Each wall is flat, endless, passes through zero and stands at right angles to its row. A trip goes straight from one point to another. List the walls that it crosses, first one first.

Walls:
(1): [-33  15]
(2): [-29 -29]
(3): [32 -6]
(4): [31 -9]
(5): [-5 10]
(6): [ 11 -11]
(7): [-14 -31]
Trips:
[  3 -13] to [-28  11] => 3, 4, 1, 6, 5
[-13  -3] to [-10   0] => none
[14 19] to [22 39] => none
[-14   9] to [ 20 -69] => 7, 5, 6, 1, 4, 3

Walls:
(1): [ 63  -8  33  15  -6 -56  12 -19 -18  -7  51 -35]
(2): [ -8 -53 -14   1  -7   6  22 -40  -7  -5  24 -25]
(3): [-11  17  11  80 -23 -35   8  -9 -20  47  23  -1]
(4): [-45 -28 -28   3   4  18   3 -15 -11  30 -39   8]
(5): [  9   9 -10 -34  18  15  50 -41 -15 -18  -9  27]
Trips:
[-35 -27   3 -64 -49   5  24 -25 -25   6  -4 -10] to [  1 -15  -5  17 -16 -14  44   0  -4 -25  10  31] => 1, 3, 4
[ 29  17 -36 -25  18   7  -7 -14 -17 -11  37   1] to [ 63 -29 -14 -19  28 -14  45  21 -30  22  14  48] => none
[-28  52  39 -57  -1 -10  18 -24  23  -5  10   0] to [  5  16 -20  17  12 -14 -57   8  33 -19 -31  -9] => 5
[ 14  16 -50 -25 -21  10  20 -27 -24  -5 -22  22] to [  1   2  14  -7 -27  28 -27 -25 -19  12   3   3] => 3, 5
[-48  26   3  21 -24   7   1  -9  29 -13 -13 -21] to [ 25  -3   0 -18 -19   5  -4  19  20  14  41 -15] => 4, 2, 1, 3
[ -5   3   3 -38 -10 -43  32  10  27 -25   8  16] to [  7 -26  -4 -15  26   7  45 -55   0  57 -18  13] => 2, 4, 1, 3
[ 11  24  34 -25 -12 -10  48 -20  57 -29 -15  -2] to [ 34  80  18 -18   6  -6 -48 -42 -14  40  64  -8] => 3, 5
[ 37 -34   1  -8  13 -16   8  45  52  35 -12 -53] to [-22   3 -50 -39   1  11  16  26  -7 -58  -8  28] => 2, 1, 5, 4

Walls:
(1): [-37 -41  31  38 -14 -10  14  22 -10  10  -7  -4 -39  -9 -21  25  14 -18
  17  15   8 -15 -43 -37 -37 -22 -21  11 -18   4  53 -14  32  32  74   6
 -29   9 -15 -23 -18   5  16  -7  -6  -9  21 -22]
(2): [-10  33  20  -1 -57 -11  -7  19  -8 -19 -33  33   0   8 -38 -21 -48 -14
 -69 -42  -4   0   9  35  37  12  51  11  11  54  31  22 -20  20   4   2
  11 -34   4  28 -48 -41 -28 -27  -6   0   3  11]
(3): [ -5  30   4  61  31 -28  28  -1   7 -28 -27   9   5 -42  -1  28  32 -38
  -7 -11 -40 -16  26  33  27  46  61   7 -46  -2  22 -40 -27 -24 -16  -4
  14   3  56  20   8 -49  -4  21  14 -33  11  39]
(4): [ 18  29 -13   7  -2   5 -22  -6 -13   3  10  52  14 -39 -17  58  22 -24
 -12  21  23  -6 -34 -47 -10   7  21 -19 -28  -5  27 -19  21 -17  15   2
  32 -30   5  13  15  -9  29  -5 -36  30  33 -70]
(5): [-17  42  34   6  25 -42 -19  41  -6  -6  21 -12  20 -20 -47 -15  -7  21
  29   7 -25  29   8  29   1  32  -1 -31 -35 -15  34   6   1  -5  18   9
 -47  -6  -1  29  21  -1 -15 -49  39 -29  43 -11]
(6): [ -4  -3  -9   3  25  -8  26 -36  37   0  22  -1   0  35   5  11 -11 -58
  -4  12 -19  19  34  -1 -27  31 -20 -12   4 -16  68  22  17  17 -29  25
  35   4 -31  51 -47  17 -33 -16 -13  13   2 -16]
(7): [ 43 -16  34  12 -10   4 -27   0  20   9 -21   5   1   4  21  20 -20 -15
  27   1  10 -35  -7 -10 -12 -45  39  32   8 -12  28  55  40  -2 -19 -34
  33 -18 -23 -62 -29   8   8   6 -20 -44  -8 -22]
(8): [-33  75 -10  33  43 -11  40  20   0  -5 -29  31  -7 -31 -41 -23   4  11
   1 -43  32  -5 -19   6  -3  -8 -10  18 -35   1 -38 -16 -28  12 -11 -18
   0  19 -36 -25 -12 -42 -25 -19  10 -14  38  -4]
(9): [ -3  58  15 -63   1 -38  -9  24  17 -36 -18  62  -8  28 -33 -70 -14  18
  38   3  29  -7 -37 -32   4 -40 -17  -8   1   5 -25  -5  43  30  -2 -25
  23  11 -35   0  30 -38   0  -7 -34  19  -1   7]
(10): [ -3  15  16  39 -25   9  14 -37  -4 -46  -4   5   1 -29  34  -1  24   5
  -3   4  30  24 -27 -15  28 -19  -3  -6   9 -32 -22  -9  21   2 -39  32
 -26 -25 -40  12   5 -31  17   2 -56 -23  -8  13]
Trips:
[-23 -20   8 -10 -11   1 -40   2  15 -42  19 -15   9  14 -45  18  12 -49
 -61   8 -30  28 -12  28  21 -19 -10 -31 -44  50 -52 -30 -18  28  18  -6
   8 -11   0  39  19  16  21  -6 -28  50 -43 -12] to [ 22   2  15  -3 -11 -45  15  17 -28 -43  25  -1  -7  28  17 -12  39  35
   1   3  -6 -54 -16   2  15   1  12  49   4  -2 -11  42  14 -16   4  10
  -4  -8 -38 -23 -53  -3  53  54 -44  30 -33 -39] => 10, 1, 7, 2
[  4  10 -49  18 -16  23 -22  16   7  22  16 -12 -68  -8  23   5  -6 -33
  35  -4   7  35   9  49   6  21 -45 -36  25 -15  -7  -1   1  -1 -10   4
  -7  19  43   1 -36  24 -27 -23  -1 -21  38 -25] to [-12 -56  -3 -11 -24  32   0  22   9  15 -49  10 -11  57  26 -28   0   1
 -24  27 -15   3  11 -13  66  17  12 -35  24  -9  10   1 -46  -9  12  29
 -12  11 -46 -16   5  15  12  -7 -33   6  28  22] => 5, 2, 10
